Each row is a point. The points of each table are mixes of a few directions, plus a little noise. How many directions does each table use, and how many do they share? Where both have some left over, give the other angles between the two spaces (their principal angles), to ten degrees, smallest first.
In the rows, zero is written as 128.

First (5 x 2):
[[186 123]
 [137 127]
 [126 128]
 [153 126]
 [ 39 136]]
Second (4 x 2):
[[ 77 133]
 [ 85 132]
 [195 122]
 [155 126]]
Directions: first 1, second 1, shared 1

First (8 x 4):
[[127  78  89  68]
 [129 156 150 162]
 [129 187 174 200]
 [128 140 138 143]
 [128 147 143 150]
 [127 104 110  99]
 [126  62  77  48]
 [128 150 143 154]]
Second (7 x 4):
[[ 73  75 144 150]
 [214 132 177 106]
 [110 125 153 119]
 [105 163 112 113]
 [135 144 129 120]
 [187 106  66 170]
 [ 72 150 114 118]]
Directions: first 1, second 3, shared 0; angles 80

First (7 x 8):
[[115 110 104 146 115 104 174 168]
 [124 106 104 172 130 103 133 121]
 [133 155 156  77 126 158 121 134]
 [136 151 155  90 132 156 105 116]
 [133 117 119 163 139 118 101  93]
 [137  96 101 217 152  99  71  50]
 [117 162 156  31 101 159 192 215]]
Second (8 x 8):
[[144 116 171 106  22 119 150 144]
 [135 109  50  83 197  83  72  85]
 [130 141  77 104 119 110 138  62]
 [127 130 180 142  73 149 158 155]
 [124 148 144 179 151 147 134 174]
 [124 120 159 128 110 143 139 137]
 [107 120 180 150 158 172 140 149]
 [133 139  61 134 195 101  93 118]]
Directions: first 2, second 4, shared 0; angles 60, 60

First (10 x 11):
[[126 102  65  98 132 112 201 101 113 114 129]
 [118 110 100 129  85  57 176  23 114 143 135]
 [133 143 168 143 135 149  80 162 138 130 127]
 [127 115  65 106 140 140 187 130 121 126 130]
 [128 145 156 144 130 143  90 150 136 136 127]
 [138  58  99  54 148  69 209  98 103  33 112]
 [125 128 130 135 115 113 129 103 126 137 132]
 [130 130 143 131 129 130 113 136 130 125 127]
 [128 163 166 160 129 169  67 169 145 160 132]
 [132 184 190 180 135 199  26 208 157 175 132]]
Second (9 x 11):
[[112 126 170 112  78  28 174 113 161 139 105]
 [175 121 106 143 154 227  90 100 122 118 157]
 [104 132 134 122 122  89 141 146 126 132 115]
 [152 127 100 141 161 211  94 127 111 118 150]
 [ 58 142 122 117 136  53 147 199 104 135 102]
 [100 129 167 111  82  20 174 127 154 140 100]
 [152 124 112 137 148 190 104 116 121 122 145]
 [162 124  89 145 174 243  79 124 103 115 159]
 [136 125 153 122 100  92 148 103 152 132 122]]
Directions: first 3, second 2, shared 0; angles 40, 80

First (8 x 18):
[[146 156 129 168 114 136 120 155 113 112 108 111 144 100 156 128 122 154]
 [144 101 142 183  97 129 115 123 135 117 124 154 146 125 139 109 143 129]
 [121  91 134 122 124 121 129 102 145 136 143 155 124 150 111 119 140 107]
 [112 170 110  70 163 129 141 143 114 137 127  91 110 124 122 152 107 134]
 [100 137 114  49 167 122 146 116 130 149 145 114 100 149  99 146 117 110]
 [129 123 130 132 125 128 127 126 130 128 129 132 129 129 128 126 130 127]
 [173 137 146 249  72 141 101 161 114  92  94 133 171  84 181 106 137 167]
 [ 98 109 120  52 161 118 145  98 143 153 155 135 100 163  89 138 127  96]]
Second (9 x 18):
[[143 131 137 139  93 162 155 123 119 142 139 118 138 155 126 141 130 133]
 [158 134 146 148  62 192 179 119 112 155 149 109 147 178 124 153 134 138]
 [130 128 129 129 123 133 132 128 127 130 130 127 130 131 127 130 128 129]
 [ 97 122 110 107 198  61  74 136 146 100 105 149 108  76 132 102 122 118]
 [105 123 114 112 182  75  86 135 142 107 111 145 112  87 131 108 124 119]
 [154 134 143 145  72 183 172 122 114 150 146 111 144 171 126 149 133 136]
 [151 132 142 145  75 181 169 121 116 148 145 112 143 169 125 149 133 137]
 [ 97 121 110 106 198  60  74 138 146 101 105 150 107  75 132 101 122 117]
 [119 127 122 122 150 108 111 131 133 120 121 133 122 112 130 120 126 124]]
Directions: first 2, second 1, shared 0; angles 80

First (11 x 24):
[[148 116 122 139 112 122 125 139 144 124 124 127 114 112 154 119 147 132
  153 136 125 140 124 123]
 [149 107 141 146 109 131 141 132 135 145  95 129 124 111 142 118 135 130
  169 130 119 150 119 128]
 [110 132 153 143 108 149 149  86 111 166 112 101 119 144 120 137 121 152
  154 118 163 122 134 155]
 [122 148 131 134 123 118 111 119 126 119 156 108 100 142 151 125 149 146
  142 123 169 104 145 126]
 [128 138 137 136 125 120 116 124 126 125 139 114 106 135 148 120 145 139
  150 124 158 114 139 124]
 [168  90 133 152  94 126 141 142 153 141  88 132 117  93 164 112 150 131
  187 139 110 166 112 125]
 [165 117  81 120 126  99  98 178 171  78 159 149 115 100 170 115 163 114
  114 148  99 142 121  98]
 [105 133  59  81 148 138 130 140 142  98 177 154 170 136  82 164 102 108
    7 143  76 129 119 132]
 [123 120 167 128 155 137 143 132 100 150  77 147 163 124  90 120  90 101
  141 115 101 138 117 126]
 [105 143 122 116 134 136 130 111 118 129 149 121 135 147 107 142 117 134
   94 124 139 111 135 141]
 [ 86 162 160 112 171 134 125 108  83 135 133 126 148 163  79 134  91 120
   99 105 149  92 144 132]]
Second (10 x 24):
[[142 136 145 137 120 160 136 118 101 150 117 111 130 110 113 152 110 145
  119 127 124 135 119 131]
 [113 126 104 121 130 124 117 127 131 109 145 124 126 132 130 124 127 126
  112 127 132 120 135 125]
 [157 126 179 139 130 105 151 143 150 157  90 159 130 134 139 114 151 116
  185 131 121 142 117 132]
 [129 136 125 132 120 166 126 114  95 137 133 101 129 109 111 154 103 148
   97 125 127 129 125 129]
 [157 116 185 134 139  62 155 159 188 149  83 191 129 156 159  84 180  94
  224 135 122 142 121 131]
 [149 134 160 139 123 146 142 126 114 156 106 125 131 115 120 142 122 138
  140 128 122 140 117 133]
 [121 132 113 127 125 148 121 118 109 125 139 110 128 119 119 142 113 138
  101 126 129 126 129 128]
 [101 115  91 110 140  79 111 142 169  85 153 151 124 157 151  91 153 102
  134 130 136 113 144 121]
 [105 140  80 124 117 194 106  97  68 114 166  69 128  99  97 173  78 163
   40 121 132 117 133 126]
 [107 120  98 116 136  96 114 136 155  97 148 141 125 148 143 104 143 111
  127 129 134 116 139 123]]
Directions: first 4, second 2, shared 0; angles 30, 50

First (11 x 32):
[[159 139  93 100 143 123 136 110 159 127 137  92 128 129 125 134 117 136
  177 112 118 123 193 118 140 133 162 151 115 141 119 126]
 [120 124 121 153 163 121 140 117 138 127 128 147 157 173 179 127 165 112
  168 134 130  95 102 144 134 125 143 149 128 122 114 146]
 [ 76 108 162 202 165 124 136 134 103 130 116 201 175 194 209 118 198  93
  123 156 144  86   7 165 121 116 108 131 146 101 120 159]
 [104 116 155 145 108 140 112 146 100 133 115 140 125 109 112 121 131 125
   77 140 136 149  96 129 111 125  94 102 139 110 141 120]
 [107 121 164 133  89 136 114 152  94 128 121 151 105  96  95 123 110 133
   55 137 136 154  86 126 115 125  87  92 139 124 146 118]
 [115 120 125 159 160 126 132 121 132 131 122 140 161 166 174 124 167 112
  157 137 131 104 104 143 127 124 136 143 130 112 117 143]
 [136 137 107 139 175 106 159 105 156 120 146 154 152 190 192 135 155 115
  199 123 125  74 110 148 152 128 169 168 120 146 106 155]
 [164 152 118  68  91 117 137 126 140 115 153 111  76  88  73 139  62 156
  117 104 118 143 176 110 145 137 141 124 116 173 135 114]
 [148 133 112  98 112 136 117 127 137 132 126  85 113  92  88 130 102 143
  127 119 121 156 190 109 125 132 132 123 122 129 133 110]
 [150 134 114  94 105 136 116 129 136 131 127  84 107  86  80 130  94 146
  120 116 121 160 194 106 124 133 130 120 121 131 135 107]
 [128 125 136 115  98 142 109 141 114 133 117 105 111  85  84 125 106 138
   88 127 129 164 152 113 114 129 106 104 131 119 142 109]]
Second (10 x 32):
[[107 105 121 200 141  93 163 135 142 162 186 129 145 159 141 114 132 100
   92 157 147 127 134 140 195 118 169 158 144 123  96 123]
 [118 109 130 163 120 145 154 131 114 101 120 120 108 123 108 154 137 129
   88 146 121 139 117 136 156 145 143 123 121 126  95 133]
 [178 136  97 159 138 128 153 126 158 142 158 105  92 137 136 143  96 137
  126 136 115 129 175 100 195 160 170 144 122 123  94 135]
 [153 125 117 157 123 143 145 132 132 125 136 114  98 123 121 149 110 137
  103 140 118 140 146 112 171 156 147 125 125 119  99 134]
 [116 132 143  45 105 151  81 112 123  92 109 158 175 109 141 154 133 136
  181 101 139 129 131 142  72 111  99 104 143 151 155 141]
 [131 126 116 115 128 118 139 119 142 122 148 120 136 130 124 137 121 127
  144 123 130 128 158 133 144 123 152 143 128 146 116 127]
 [132 145 120  93 135 121 142 122 122 113  90  91  96 114  83 109 134 141
  142 108 105 122 132 127  85 125 122 137  92 144 147 111]
 [ 92 128 161 115 118 113  80 146 109 170 124 153 166 118 134  81 134 113
  113 125 153 137  96 130  71  89  74 108 152 109 183 110]
 [148 157 129  62 147 165 120 107 111  61  37 136 106 132 140 151 165 155
  204  97  91  88  78 135  47 147  96 115  87 143 148 153]
 [104 116 150 173 124 105 101 151 127 192 170 155 162 137 154  89 120 102
   88 148 161 142 114 122 141 104 107 122 166  97 149 117]]
Directions: first 3, second 6, shared 2; angles 80

First (9 x 32):
[[117 123 179 129 133 116 170 131 158 152 144 132 119 134 109  94 110 116
  129 117 138 135 134 140 174 141 162 138 138 140 146  94]
 [117 142 146 153 143 144 138  99  86 156 119 173 185 137 142 117 171 163
   91 155 130 180 168 124 145 134 207  87 190 124 141 113]
 [146 110 166 157 108 141  98 150 197 102 151 127 106 136 124 147  83 111
  105 157 148 148 131  90 126 160 122 121 110 149  82 110]
 [118 145  89 113 147 125 142 108  66 147 104 139 154 118 138 117 171 150
  140 114 109 117 129 150 120 101 138 119 145 104 156 147]
 [ 50 151 154 103 138 128  87 130  90 140 152 124 100 146 103  97  56 105
  181  63 130  64  58 133 227 187 100 144 128 136 173 144]
 [154 106  95  84 115  92 160 119 135 116 125  48 103 133 116 148 138 100
  137 111 131 113 130 181  83  89  71 195 106 152 143 129]
 [132 130  76 112 125 131  90 146 118 101 115 116 101 110 136 144 116 121
  162 109 109  77  88 116  94 114  61 135  81 107 113 168]
 [128 127 106 101 132 111 158  72  58 145 115  86 175 154 128 145 191 143
   92 134 134 172 171 188 108 101 153 157 190 155 172 122]
 [190 115 140 201 113 163 106 191 240  94 123 201 105  84 155 139 113 140
  111 191 122 146 141  31  70 124 141  57  63  87  24 123]]
Second (10 x 32):
[[115 164 129 125 226 123  71  79 118 154 142 177 152 178 142 124 201 194
  165  67 137 124 137 127 123  86 159 124 120 158 190 175]
 [167 174 100 119 170 161 152 180 175 111 162 153  85 156 116 145  83  76
  185 163 101 131 111  74 173 107 133 161 109 128 137 124]
 [151 149 112 120 133 146 147 164 151 112 144 136 100 135 120 138  92  90
  152 156 111 129 118  97 152 122 128 146 121 124 123 119]
 [160 173 104 122 175 156 145 170 163 116 160 154  95 158 120 143  94  87
  182 153 102 130 115  82 165 105 133 155 109 130 142 128]
 [ 82  81 162 140 102  89  86  57  76 154  93 110 178 106 143 107 194 202
   69  75 164 122 152 187  75 145 128  91 149 133 130 143]
 [105 132 137 132 175 113  80  75 105 152 123 151 161 152 144 118 193 192
  128  72 148 123 143 151 105 107 149 113 132 146 166 160]
 [154 171 106 121 178 154 136 159 157 118 155 157 102 158 122 141 107  99
  177 143 109 130 117  92 163 102 138 152 111 134 143 132]
 [124 110 133 129 102 125 138 133 125 125 120 114 129 114 129 127 118 121
  111 138 129 127 128 134 122 140 119 126 131 121 111 118]
 [127  71 139 134   7 118 181 159 123 106 101  65 117  60 117 127  65  76
   64 183 131 130 125 145 118 183  89 120 142  95  53  79]
 [ 92  54 163 141  18  92 135  99  86 130  83  67 159  63 132 113 136 147
   40 126 154 127 142 186  80 180 101  95 157 110  76 105]]
Directions: first 5, second 2, shared 0; angles 50, 70

First (10 x 32):
[[116 128 138 113  93 110 146 170 123 120 128 128  89 102 153 147 104 133
  123 130 115 117 126 132 113 138 137 108 172 128 108 140]
 [147 133 104 126 177 121 166  59 156 196 137 116 170  90 111 105 122 105
  164 100 117 114  82 128 131  77 101 142 121 123 126 106]
 [179 113 130 143 112 101  81 164  96  91 135 123  95 129 167 141 129  89
  113 160 125 119 107 119 151 162 130 113 162  82 108 129]
 [ 79 143 128 166 136 161 202  31 138 184  70 136 190 163  79 109 109 177
  155 102 181 122 139 163 131  87 115 140  73 162 153 130]
 [119 128 138  97 107 120 111 187 132 102 151 128  91 111 145 144 131 131
  113 131 102 137 143 117 110 144 144 119 156 136 120 136]
 [139 122 128 155 144 152  88 108 114 103 116 133 152 181 111 118 155 130
  117 144 156 145 148 124 152 143 127 141  82 125 151 126]
 [ 92 140 129 115 115 118 212 101 150 185 113 126 130  81 124 130  86 150
  156  96 120 106 109 149 101  90 122 118 155 149 116 131]
 [204 112 110 119 172 111  44 150 122  99 178 116 124 119 147 119 167  61
  117 151  96 135 100  90 154 146 118 140 131  84 121 108]
 [ 94 138 132 144 131 153 163  83 135 151  99 134 161 153  97 118 122 163
  139 114 155 132 147 146 125 109 125 137  92 155 147 132]
 [115 122 148 103  93 134  63 225 115  50 151 137  75 152 148 152 151 140
   86 154 110 155 179 110 116 180 159 120 140 138 133 144]]
Second (9 x 32):
[[ 99 144 160 147 107 107 120 141  74 126 136  87 180  91 142 156 175 179
  112 145 102 117 124 129 107 146 106 152 140 135  71 139]
 [175 128 119 127 151 155 137  93 164 112 134 163 144 128 127 137 113  78
  114 112 155 120 132 128 109 102 161 106 130 135 191 134]
 [166 127 123 112 121 117 133 137 148 151 147 147 132  84 153 181 125 155
  126 116 145 119 118 110  97 106 138 133 155 129  97 132]
 [149 139 146 148 140 148 131  90 118  97 133 124 189 110 129 144 151  90
   95 132 132 114 131 141  96 122 150 113 137 143 174 145]
 [124 152 145 160 147 144 119  87 117  88 130 126 207 135 122 125 163 128
  108 130 132 109 139 131 117 122 134 131 108 146 154 136]
 [ 44  93 126 114  96 105 130 190  84 157  95  69   8 181 101  48 100 111
  158 158  81 168 124 160 199 189  88 124 118  96 103 111]
 [123 104  81  88 129 117 127 171 180 171 116 161   7 178 117  91  66 145
  184 112 140 156 127 111 184 124 116 133 109 104 109 103]
 [162 129 136 121 116 117 134 135 127 143 146 133 150  69 154 186 139 151
  113 125 136 118 120 118  87 114 136 132 162 132  98 138]
 [111 136 120 140 147 143 120 107 139 106 116 141 134 176 106  85 123 120
  140 124 132 128 138 128 158 126 127 130  93 131 154 120]]
Directions: first 4, second 4, shared 0; angles 30, 70, 80, 90

First (9 x 32):
[[126 126 130 125 119 126 131 131 129 128 137 128 128 127 123 129 128 125
  125 133 131 134 130 128 133 131 126 124 127 125 121 127]
 [ 90 106 139  70   7  87 163 175 148 121 247 148 114 123  62 148 109  88
   88 190 173 217 161 120 193 170 107  77 117  79  17 120]
 [134 130 127 136 146 135 123 122 125 128 111 125 130 129 137 126 132 134
  134 119 121 115 123 130 118 121 131 136 128 135 143 130]
 [141 136 123 149 171 143 116 111 121 130  85 121 134 129 152 121 134 142
  143 106 111  96 116 131 103 114 136 146 131 145 167 130]
 [ 95 109 138  78  26  94 158 168 144 122 230 144 117 124  72 146 112  94
   92 181 167 205 155 120 183 164 108  84 118  88  34 124]
 [123 124 130 119 110 123 133 135 131 126 145 131 126 128 119 130 125 121
  122 137 135 142 133 127 137 134 124 120 127 121 112 128]
 [149 142 122 160 193 150 109 103 117 131  66 118 135 131 164 118 138 149
  149  94 104  81 109 132  93 107 140 155 135 154 186 130]
 [161 147 118 178 232 161  97  88 112 134  27 113 139 132 185 111 144 161
  163  75  89  51 101 135  73  92 146 171 139 171 221 133]
 [136 132 127 138 151 137 121 120 125 129 106 124 130 129 141 125 131 135
  135 117 120 112 122 129 117 119 132 137 131 136 149 129]]
Second (10 x 32):
[[102 150  94 149 102 124 118 150  84 124 169 188  83 158  70 171 101 156
  136 141 123 122 155 118  55 137 135 161  47 158  99  69]
 [172  81 107  62 114 127 154 116 216  94 177 100 188 149 147  95 101 117
   46  96 190 111 152 135 181 191 142  32 124  88 127 221]
 [130 128 140 130 137 130 128 123 130 134 110 115 133 117 142 120 139 122
  136 128 122 132 117 130 142 118 124 130 151 124 136 133]
 [127 128 126 128 127 128 128 129 127 127 131 130 126 130 125 130 126 129
  127 128 128 127 129 128 125 129 128 129 124 129 127 126]
 [117 140 140 147 136 129 121 129 105 140 106 128 115 117 130 133 141 128
  154 136 108 134 116 127 121 106 122 155 141 137 133 106]
 [ 95 159 118 167 119 126 111 145  67 140 130 173  78 136  88 166 124 149
  167 148  99 132 133 120  65 106 126 186  84 162 112  57]
 [151 110 167 113 158 133 136 105 166 136  79  66 170  94 189  84 160  99
  128 117 127 137  96 138 201 112 119 103 216  99 160 181]
 [119 133  98 128 105 125 126 141 116 117 169 165 109 155  90 152 102 146
  115 130 139 119 154 123  87 149 136 129  68 141 106 107]
 [158  97 116  84 120 127 146 119 187 106 157 107 169 140 143 104 112 119
   74 107 169 118 142 134 166 169 136  65 130 101 129 191]
 [108 154 174 172 161 132 112 121  82 163  52 106 109  85 156 124 174 116
  197 147  75 148  85 129 137  64 110 189 195 140 152  89]]
Directions: first 1, second 2, shared 0; angles 60

First (10 x 32):
[[128 147 129 109 157 118 122  87 124 106 103 107  68 130 160 154 127 108
  132 103 105  93 151 131 156  92 127  86 200  93 117 123]
 [111 135 126 127 161 124  88 100 134 109 127 113  99 117 140 140 155 109
  157  92  99  97 160 130 107 108 128  88 138  90 109 112]
 [152 133  92 111 117  55 168 146 101 163  89 146 165 114 117 132  91 108
   86 114 139 194 100 148  99  98  83 154 104 155 169 106]
 [158 115 158 100 103 167 182 175 136 103 168 185 110 176 142 130  98 166
  100 152 131  86 130 129 168 119 164 178 163 171 121 150]
 [106 103 116 132 105 142 103 186 133 155 163 170 188 121  72 108 151 132
  165 134 173 150 110 119  78 171 117 193  50 143 125 130]
 [ 84 148 137 147 136 158  75  80 142 122 103  67 119 104 125 103 154 117
  163 143 151 139 138 105 154 181 121  85 120  84 113 164]
 [131 121 181 145 114 195 129 147 167  78 184 146 142 156 151  84 135 182
  110 153  94  96 169 124 129 158 179 123  66 158 109 162]
 [131 116 124 140 157 117 104 125 132 115 156 138 119 126 136 148 156 123
  145  89  78  91 154 141  77  92 142 105 115 115 114  85]
 [ 97 150 128 113  91 152 129 121 124 153  78  95 143 116 101  92 106 121
  135 182 222 188  91  98 201 204  95 156 138 121 140 199]
 [181 111  90 154 142  50 181 111  88 175 110 112 128 120 138 188 106 114
   85 118  86 145  78 154 111  57 125 112 186 150 161  49]]
Second (11 x 32):
[[112 140 136 160 164 132  86  65 138 108 118  68  97 110 156 134 158 118
  145 112  81 104 156 127 125 121 142  48 141  86 112 115]
 [126 124 129 110 112 140 137 156 128 132 135 155 134 138 113 123 121 132
  134 137 158 129 120 123 137 141 124 166 128 138 127 144]
 [101 135 141 129 141 162  90 106 142 109 132 107 100 126 132 125 153 123
  164 126 133  98 149 114 146 148 138 105 145  94 103 146]
 [154 121 116 127 116  96 164 149 115 146 125 147 154 130 125 131 105 132
   94 129 123 156 109 141 111 109 119 149 112 160 151 110]
 [155 122 115 131 119  92 163 143 115 146 123 142 153 128 128 132 106 132
   91 127 116 157 110 143 108 105 119 141 111 159 152 106]
 [123 124 130 107 111 145 135 159 129 131 137 157 133 139 111 122 121 132
  137 138 163 127 120 121 140 144 124 170 129 137 125 148]
 [216 110  85 144 106   7 239 166  85 184 108 163 208 124 134 144  58 138
    8 123  79 222  72 178  60  49 101 157  74 224 207  52]
 [ 50 142 166 104 139 240  36 109 166  81 149 111  62 137 115 111 185 121
  236 137 186  46 173  81 192 204 150 122 175  50  59 203]
 [147 132 119 162 152  86 132  86 121 131 112  88 131 111 155 139 129 123
   97 112  68 142 132 146 100  92 130  68 119 127 143  87]
 [ 91 132 146 105 123 187  91 138 145 109 142 138 102 138 112 117 149 128
  181 138 174  91 143 103 164 171 135 150 150  99  96 173]
 [134 127 125 128 126 121 135 132 125 132 127 132 133 128 128 129 123 129
  121 128 126 134 124 131 124 124 126 132 125 135 133 124]]
Directions: first 6, second 2, shared 2
